Each row is a point. A path goes straight from each point to the next, and from the last back to the first. The post is the endless flat space through its rows: a point in 2 columns, a line in 3, a plane in 4, and so on, so that a path can go around it. Count how often the path circles the post. Going back the other way cancels.
In the rows, 128 means zero.

Post (2 x 3):
[[136  96 186]
 [123 173  98]]
Path (16 x 3):
[[115 192 112]
 [ 81 138 130]
 [148  51 152]
 [199 142 119]
 [157 168 180]
 [ 76 199 169]
 [ 93  97 158]
 [138  94 118]
 [ 73 133  63]
 [ 93 144 149]
 [121 182 194]
 [155 174 116]
 [165  58 106]
 [137  52 168]
 [210  99 137]
 [139 216  94]]
Times around: 1

Post, 7 rows:
[[127 159  98 143  77 144 102  90]
 [163 102 100 113  83 147 141 190]
 [179 105 139 157 102  91  82 139]
 [103 211 130  85 209  47 183 137]
 [140 107 185 126 105 137  96 120]
 [125 192 116 153 135 146 148 119]
 [135 115 140 144  74 121 160 153]]
Path:
[[155 174 116 104 146 179 118 183]
 [116 177 156  67 108 160 137 118]
 [114 127 145 122  77 106 164 174]
 [ 84 146 112 128 105 121  62 124]
 [138  95 113 170 123  87 125  97]
 [122 113 215 145  93 209 141  97]
 [145 191 160 137 100 157 145  95]
 [168 149 154 170  83  86 138  84]
 [117 225 135 128 207 183 249 120]
 [145 107 126 163 169 122 131 142]
 [152 158 121 158 110 132 111  76]
 [150 187 105 112 104 123 156 135]
 [137 175 147 112 110 144  75 147]
 [103 138  94 134  92 113 106 186]
 [120 172 194 109  85  97 136 140]
 [156 165 143  99  79 116 143 117]
 [180 122 121  98 100  86 169 109]
 [140 207 144 100  95 154 123 121]
 [142 173 173 163  80 124 115 162]
 [137 212 212 120 152 162 183 107]
 [136 218 117 105 127  77 113 142]
 [112 175 120 163  96 137 147 200]]
Times around: 1

Post:
[[ 94 172 129 127  90 116  95  78  99 141 138]
 [143 138 123 181 174 122 118 199 180 162  83]
 [ 99 171 129 112  88 151 149 118  47  69 148]
 [ 82 129 112  56 138 124 144 101 147 127  90]
 [166 145  87  97 121 188 201  53 131 135 196]
 [130 179 165  76  95  83  81 118 108 100 130]
 [113  75 134 165 178 106 100 174 182 136 139]
 [127 127 162 132  95 137 130 122  94 139 111]
 [170 109  74 140 141 157  80 168 182 106  96]
 [148  98  97 214 114  94 153 185 154 119 158]]
Path (30 x 11):
[[111 111 106 111 158 146 133 157 171 126 151]
 [137  94 132 169  88 126  91  77 185 112 177]
 [164 111 130  92  83 137 196  87 124  68 130]
 [ 75 155  73  87 176 163  91 111  83  63  44]
 [219 177  26 128 143  98 183 103 203 222 157]
 [ 60 114 150 196 151 167 104 202  79 125 156]
 [ 88 162 126 114 123 124 142  74 183 194 136]
 [179 192   8 247 119 160 212 132 177  84 147]
 [222 155  89 148 116  81 219  94 161 144 118]
 [128 135 211  79 135  77  50 128  98  93 149]
 [ 83 122 111 111 161 133 111 153 135 129  55]
 [ 35 111 150 121  83 112  86 108  55 130 136]
 [192 159  31 190  74 167 145 205 158 124  91]
 [ 66  77 158 177  45  34 154 196 124  31 139]
 [159 117 191  98 158 136 104 105 168 119  71]
 [199 178 143  79 132 147  88 110 115 111 130]
 [143 105  72 191 162  52 102 166 187 106 195]
 [173 169 146 124  98  84 120 161 125 132 190]
 [ 92  95  42 160 111 170 177 164 177 160  38]
 [ 75 129 129 138 112  91 103 195 151  52  74]
 [116 172 123 122 153 122 140  47 148  81 161]
 [136 162 134 162 110  39 150  95 128 189 130]
 [ 87 128 163  59 140  37 167 148 151 145 113]
 [ 76  76  47 108 125 110 141 137 188 141 107]
 [ 97 141 120 223 146 126  93 218 141 142  89]
 [108 127 153 117 103 157 151 139  87  81 115]
 [143 101  63 186 148  68 127 181 198  20 151]
 [214 129  92 112 233  92 187 169 226 159 134]
 [135 121 163  88 136  27 119 134 164 222  81]
 [ 97 107  84  72 163 192 120 128 129 114 133]]
Times around: 5
